Each row of a before or after table is a point. The points were changed in one or more steps. Then noise was added and the rows were shuffled. The steps act on how far a point lies along the listed directions, d1 being the first. Name the steps. A step turns or swaps two directions, mirrors them in a line or flattens them onto one, adds a multiple of one to another, or multiplies one. Angles are multiples of 10 degrees, from the lower direction toward the higher: turns from -170 to 170, lines from 10 to 170 but not 90. Use the fewest steps. Two steps may share a direction if one is a turn and the other turns, adds or multiplies; they go together, in the order done. Otherwise the lowest direction goes first.
In the rows, 128 means zero.

Directions:
(1): [112  68]
(2): [188 112]
Before (8 x 2)
[[105 106]
 [180 131]
 [ 85 181]
 [117 195]
 [ 74 188]
 [102 145]
 [201  90]
 [157 129]]
After (8 x 2)
[[209 120]
 [136 158]
 [191 116]
 [160 130]
 [ 47 112]
 [105 106]
 [ 91  89]
 [178  84]]
Steps: turn d1 and d2 by -140 degrees

Directions:
(1): [110  94 137  56 179 172 136 191]
(2): [ 88 212 148 156 196 130 103 137]
Before (13 x 8)
[[176  80 117 137  67 137 154 130]
 [ 72 162 157  78 178 181 111 189]
 [117 192 142 131 213 137 109 145]
 [160 102  98 148  65 108 120  91]
 [146 160 101 150  97 103 135 110]
 [165  37  99   7 111 141 153 184]
 [114 228 118 200 129  99 102  69]
 [121  87 124  84  97 151 135 162]
 [162  90 103  89 126 153 151 150]
 [151  51 110  82  95 129 130 140]
 [101 118 122  76 142 151 120 186]
 [114 132 123 148 133 104 114 109]
 [151  44 102  79  92 165 158 152]]
After (13 x 8)
[[133 249 117 200 125  55  97  75]
 [161  92  97 141  67 111 121  96]
 [123 136 138  82 211 159 124 174]
 [132 187 114 209 100 108 118  77]
 [136 164 117 183 100  84  98  80]
 [105 182 129 169 102 114 109 113]
 [151 108  99  99  97 124 149 138]
 [ 91 190 130 144 147 119  99 146]
 [143  48 104  37 117 175 153 164]
 [171 135 121 188  69 115 140 102]
 [121  91 121 109 130 120 123 131]
 [149 180 111 173 133 117 126 103]
 [ 65 201 160 116 181 165 101 169]]
Steps: mirror d1 and d2 in the line at 50 degrees

Directions:
(1): [201 103  69 154 164 159 133 171 221 116 108  82 106 139]
(2): [143 140 167 176 109 172 153 174 122  15 169 173 147 132]
(3): [173   7 126 102 137 116 109  99 121 117 149 162 188  82]
(4): [146 102  92  65  50  93 210 157 103 112 142  93 128 181]
(5): [138 158  42 181 153  65 101 105  87 104 206 102 144 128]
(6): [ 76 144  97  87 120  87  91 114 165  36  52 113 163 111]
Before (10 x 14)
[[156 146 147 161 150 176 131 126 124 220 130 143  90 121]
 [171  59 100  92  73 138 186 161 172 113 132 151 127 150]
 [169 174  60 178 168 166 129 157 165 235 118  78  50 170]
 [171  27  81  67 117  63 107  77 103 171 143 114 159 129]
 [138 178 122 202 206 146  99 142 126 148 156 101  70 153]
 [168 136  97 156 197 137  77 110 194 176  98  93  90  80]
 [144 150  33 156 184 107  95 126 134 200 152 108  86 143]
 [202 172  96 200 173 154 121 158 151 171 176 108 117 142]
 [103  54  74  31  97  27 118  68 128 108  93 118 183 115]
 [ 87  50  76  30  74  43 177  84 101 116  89 125 137 135]]
After (10 x 14)
[[137 102  51 135 194 112  56 108 166 165 104 135 121  98]
 [ 87 170  59 122  96  61 195 109  59 187 168  92  54 176]
 [177 104  64 126  78 123 198 166 152 131 179 130 107 167]
 [165  44  36  98 176 121  67 115 197 131  52 107 156  87]
 [163 115 118 126 182 156  88 116 208 179  66 104  89  76]
 [164  57 135  97 135 145 117 105 145 155  88 156 156  80]
 [170 130 101 144 136  98 130 102  78 241 200  97  88 167]
 [104 223  95 138 121  77 170 114  86 228 172  90  61 191]
 [197  90 100 153 184 142  76 133 189 112 118 136 186  91]
 [134  71 129 137 210 129  51 112 162  81  84 133 140  90]]
Steps: mirror d3 and d6 in the line at 130 degrees; turn d4 and d5 by 40 degrees
